Each row is a point. The points of each table are mixes of a few directions, plus a little noise. How many directions does each table use, and how many do they share? Where both have some left over, give the other angles between the two spaces (their principal angles), to ten degrees, smallest first.

First:
[[ 0.23  0.01]
 [-0.10  0.00]
 [ 0.70  0.01]
 [ 0.05  0.00]
 [-0.86 -0.03]]
Second (6 x 2):
[[ 0.51 -0.28]
 [ 0.30 -0.17]
 [-0.42  0.23]
 [ 0.15 -0.08]
 [ 0.22 -0.12]
 [-0.77  0.41]]
Directions: first 1, second 1, shared 0; angles 30

First, 4 rows:
[[ 0.29  0.77 -0.20]
 [-0.53 -0.27  0.29]
 [ 0.43 -0.28 -0.21]
 [-0.18 -0.22  0.11]]
Second:
[[ 0.22  0.12 -0.12]
 [ 0.07  0.04 -0.04]
 [-0.80 -0.45  0.44]
 [ 0.51  0.28 -0.28]]
Directions: first 2, second 1, shared 1

First (7 x 4):
[[-0.04  0.30 -0.27  0.20]
 [ 0.15 -0.26 -0.20 -0.02]
 [ 0.02 -0.24  0.29 -0.19]
 [ 0.01 -0.62  0.82 -0.50]
 [ 0.28 -0.51 -0.30 -0.07]
 [-0.15  0.67 -0.39  0.36]
 [-0.27  0.67  0.04  0.22]]
Second, 8 rows:
[[ 0.00  0.00  0.00 -0.01]
 [-0.08  0.19  0.03  0.06]
 [ 0.46 -1.02 -0.22 -0.28]
 [-0.49  1.10  0.23  0.30]
 [-0.02  0.04  0.01  0.01]
 [-0.28  0.60  0.13  0.17]
 [ 0.12 -0.28 -0.05 -0.08]
 [ 0.28 -0.62 -0.13 -0.17]]
Directions: first 2, second 1, shared 1

First, 7 rows:
[[-0.41  0.54 -0.76  1.48 -0.20  0.68]
 [ 0.14 -0.18  0.25 -0.52  0.07 -0.24]
 [ 0.04 -0.06  0.09 -0.17  0.01 -0.08]
 [ 0.14 -0.19  0.25 -0.52  0.06 -0.25]
 [-0.12  0.15 -0.19  0.43 -0.06  0.20]
 [ 0.09 -0.12  0.17 -0.35  0.05 -0.16]
 [ 0.09 -0.14  0.18 -0.35  0.04 -0.15]]
Second:
[[-0.18  0.24 -0.32  0.67 -0.09  0.30]
 [-0.20  0.26 -0.36  0.71 -0.09  0.32]
 [ 0.19 -0.27  0.37 -0.74  0.10 -0.34]
 [-0.17  0.24 -0.32  0.64 -0.09  0.29]
 [ 0.31 -0.40  0.54 -1.09  0.15 -0.50]
 [ 0.04 -0.07  0.09 -0.17  0.03 -0.08]
 [-0.19  0.25 -0.35  0.69 -0.10  0.31]
 [ 0.19 -0.26  0.35 -0.70  0.10 -0.32]
 [ 0.01  0.00  0.00  0.01  0.00  0.00]]
Directions: first 1, second 1, shared 1

First:
[[-0.47 -0.26 -0.44 -0.51 -0.28 -0.46 -0.13 -0.41]
 [-0.12  0.16 -0.13  0.13 -0.13  0.38 -0.41 -0.09]
 [-0.05  0.72 -0.04 -0.06 -0.35 -0.03  0.01  0.24]
 [ 0.19 -0.62  0.45 -0.18 -0.13  0.02  0.24 -0.22]
 [-0.23 -0.04 -0.45 -0.17  0.54 -0.74  0.31  0.00]
 [ 0.41 -0.13 -0.27  0.61  0.46  0.16 -0.23  0.68]
 [ 0.26  0.17  0.88  0.16 -0.12  0.67  0.20 -0.21]]
Second, 9 rows:
[[-0.35 -0.43 -0.06 -0.17  0.38  0.24 -0.04 -0.19]
 [ 0.24  0.30  0.04  0.12 -0.26 -0.17  0.02  0.12]
 [-0.85 -1.01 -0.12 -0.40  0.95  0.60 -0.08 -0.44]
 [ 0.67  0.82  0.10  0.31 -0.76 -0.47  0.08  0.34]
 [ 0.02  0.02  0.01  0.01 -0.01 -0.01  0.00  0.01]
 [-0.35 -0.42 -0.05 -0.16  0.40  0.25 -0.04 -0.19]
 [-0.26 -0.31 -0.04 -0.13  0.29  0.18 -0.02 -0.13]
 [ 0.52  0.63  0.08  0.25 -0.60 -0.38  0.05  0.27]
 [ 0.36  0.45  0.06  0.17 -0.41 -0.26  0.04  0.19]]
Directions: first 5, second 1, shared 0; angles 30

First (7 x 8):
[[-0.41 -0.15 -0.50  0.23  0.40 -0.12 -0.55 -0.35]
 [-0.48 -0.11  0.26  0.27  0.16  0.64 -0.12 -0.26]
 [-0.16 -0.03  0.21  0.24  0.00 -0.31 -0.20 -0.47]
 [-0.08 -0.11 -0.38 -0.06  0.19  0.26 -0.28  0.58]
 [ 0.23 -0.20  0.45 -0.34 -0.22 -0.15  0.36 -0.41]
 [ 0.30 -0.02  0.59  0.05 -0.36 -0.08 -0.06  0.67]
 [ 0.63  0.62 -0.62 -0.40 -0.13 -0.23  0.85  0.25]]
Second:
[[-0.33  0.23 -0.65 -0.04 -0.58  0.13  0.49 -0.49]
 [ 0.03  0.02  0.44 -0.22  0.28 -0.29 -0.22  0.26]
 [ 0.28  0.00  0.21 -0.05  0.33  0.18 -0.49 -0.05]
 [ 0.29 -0.17 -0.78  0.54 -0.27  0.85  0.03 -0.54]
 [ 0.34 -0.18  0.10  0.20  0.28  0.29 -0.36  0.05]
 [-0.50 -0.17  0.34  0.02 -0.20 -0.84  0.77  0.79]
 [ 0.04 -0.24  0.29  0.16  0.15 -0.22  0.07  0.46]
 [-0.22  0.17  0.29 -0.33  0.04 -0.42  0.07  0.16]
 [ 0.08  0.36 -0.24 -0.30 -0.02  0.33 -0.36 -0.64]]
Directions: first 5, second 3, shared 0; angles 40, 60, 70

First (7 x 9):
[[-0.28  0.12  0.31  0.32  0.00  0.17  0.25  0.44 -0.01]
 [ 0.45  0.41 -0.35 -0.03  0.01 -0.29 -0.19 -0.23  0.06]
 [-0.42 -0.13 -0.14  0.31  0.27  0.40  0.32  0.28  0.19]
 [ 1.52  0.08 -0.08 -0.74 -0.44  0.05 -0.81 -0.91  0.18]
 [-0.53 -0.12  0.12  0.26 -0.10 -0.04  0.52 -0.15 -0.17]
 [-0.38 -0.05  0.29  0.03  0.04 -0.17  0.00  0.43 -0.21]
 [-0.35 -0.30 -0.16 -0.14  0.21 -0.10 -0.06  0.13 -0.03]]
Second:
[[-0.25  0.09 -0.05  0.19  0.10  0.00  0.18  0.15  0.01]
 [-0.41  0.05 -0.07  0.31  0.16  0.01  0.29  0.25 -0.02]
 [-0.44  0.09 -0.09  0.33  0.19  0.01  0.33  0.27  0.00]
 [ 1.82 -0.40  0.31 -1.40 -0.70 -0.05 -1.30 -1.19  0.05]
 [ 0.02  0.00 -0.01 -0.02 -0.01 -0.01 -0.03 -0.03 -0.01]
 [-0.39  0.09 -0.06  0.29  0.14  0.01  0.26  0.26  0.01]
 [ 0.16 -0.03  0.04 -0.14 -0.07 -0.01 -0.13 -0.11  0.01]
 [ 0.11 -0.05  0.03 -0.09 -0.04  0.00 -0.09 -0.10  0.00]
 [-0.47  0.10 -0.06  0.35  0.17  0.01  0.33  0.30 -0.03]
 [-0.22  0.04 -0.04  0.15  0.07  0.00  0.16  0.13  0.01]]
Directions: first 5, second 1, shared 1

First, 8 rows:
[[-0.10  0.39  0.84 -0.57 -0.56 -0.79 -0.14  0.03 -0.06  0.46 -0.22]
 [-0.26  0.35 -0.08 -0.37 -0.43  0.24 -0.03  0.06  0.16  0.90 -0.70]
 [ 0.24 -0.15  0.73  0.23 -0.06 -1.09 -0.41  0.09 -0.24 -0.77  0.37]
 [-0.19 -0.30 -0.49  0.33  0.19  0.85 -0.08 -0.22  0.18 -0.10  0.08]
 [ 0.00  0.08 -0.54  0.02  0.12  0.43  0.21  0.13  0.05  0.29 -0.26]
 [ 0.15 -0.17 -0.60  0.30  0.35  0.40  0.20  0.10 -0.03 -0.22  0.04]
 [ 0.17 -0.24  0.07  0.08  0.40 -0.02  0.25 -0.17 -0.10 -0.64  0.72]
 [-0.04  0.04  0.02 -0.07 -0.02  0.03  0.02 -0.03  0.01  0.07  0.00]]
Second, 11 rows:
[[-0.31 -0.33 -0.35 -0.36 -0.23 -0.33  0.04  0.39  0.68  0.25  0.32]
 [ 0.44  0.39  0.11  0.39  0.41  0.59 -0.05 -0.34 -0.60 -0.17 -0.33]
 [ 0.12 -0.28 -1.09 -0.25  0.20  0.42  0.01  0.63  1.05  0.50  0.31]
 [-0.04  0.17  0.58  0.15 -0.08 -0.17  0.00 -0.35 -0.58 -0.26 -0.19]
 [ 0.36 -0.05 -0.93 -0.01  0.40  0.69 -0.05  0.39  0.63  0.37  0.11]
 [-0.01  0.26  0.88  0.25 -0.10 -0.23  0.00 -0.52 -0.89 -0.41 -0.28]
 [-0.21  0.11  0.78  0.08 -0.25 -0.46  0.02 -0.36 -0.61 -0.33 -0.13]
 [ 0.23  0.03 -0.44  0.06  0.26  0.44 -0.03  0.15  0.23  0.16 -0.01]
 [-0.21 -0.02  0.43 -0.03 -0.22 -0.39  0.03 -0.15 -0.25 -0.17 -0.03]
 [-0.18 -0.09  0.17 -0.08 -0.18 -0.28  0.01 -0.01  0.00 -0.04  0.06]
 [-0.20 -0.20 -0.10 -0.20 -0.20 -0.27  0.02  0.20  0.35  0.12  0.18]]
Directions: first 4, second 2, shared 0; angles 30, 80

First:
[[-0.27  0.01 -0.33  0.16  1.09 -0.27  0.16 -0.12  1.29 -1.31 -1.03 -0.69]
 [ 0.09  0.01  0.13 -0.05 -0.35  0.07 -0.05  0.04 -0.41  0.41  0.32  0.22]
 [-0.06  0.00 -0.09  0.03  0.26 -0.07  0.06 -0.02  0.33 -0.33 -0.26 -0.16]
 [ 0.11 -0.02  0.12 -0.07 -0.45  0.12 -0.06  0.04 -0.53  0.54  0.42  0.28]
 [ 0.18 -0.01  0.19 -0.09 -0.64  0.16 -0.08  0.07 -0.78  0.78  0.60  0.43]
 [-0.11  0.02 -0.12  0.07  0.44 -0.14  0.05 -0.05  0.53 -0.52 -0.41 -0.28]
 [-0.08  0.00 -0.11  0.04  0.28 -0.08  0.05 -0.01  0.36 -0.36 -0.28 -0.19]
 [ 0.01 -0.01  0.02  0.00 -0.06  0.01 -0.01  0.00 -0.04  0.05  0.03  0.03]
 [-0.03  0.00 -0.05  0.03  0.12 -0.03  0.00 -0.02  0.15 -0.14 -0.11 -0.08]
 [ 0.18 -0.02  0.22 -0.11 -0.71  0.18 -0.12  0.07 -0.87  0.89  0.69  0.47]]
Second (8 x 12):
[[-0.59 -0.28 -0.24  0.20  0.31 -0.06  0.07 -0.17  0.45 -0.27 -0.10  0.04]
 [ 0.48  0.09  0.53 -0.54 -0.51  0.49  0.27 -0.08 -0.51  0.33 -0.46 -0.08]
 [-1.37 -0.35 -0.53  0.41  0.10  0.16 -0.18  0.25  0.17  0.48  0.54  0.75]
 [ 0.20 -0.08  0.17 -0.14  0.00  0.03  0.19 -0.24  0.06 -0.20 -0.33 -0.22]
 [ 0.27  0.60 -0.50  0.51  0.46 -0.62 -0.65  0.72  0.15 -0.13  0.80 -0.01]
 [ 0.25 -0.06  0.05  0.00  0.20 -0.20  0.11 -0.26  0.25 -0.46 -0.25 -0.33]
 [ 0.38 -0.18  0.23 -0.08 -0.29 -0.12  0.11 -0.40 -0.29  0.04  0.16 -0.10]
 [ 0.39  0.26  0.29 -0.35 -0.25  0.33  0.08  0.19 -0.29  0.21 -0.33 -0.08]]
Directions: first 1, second 4, shared 1
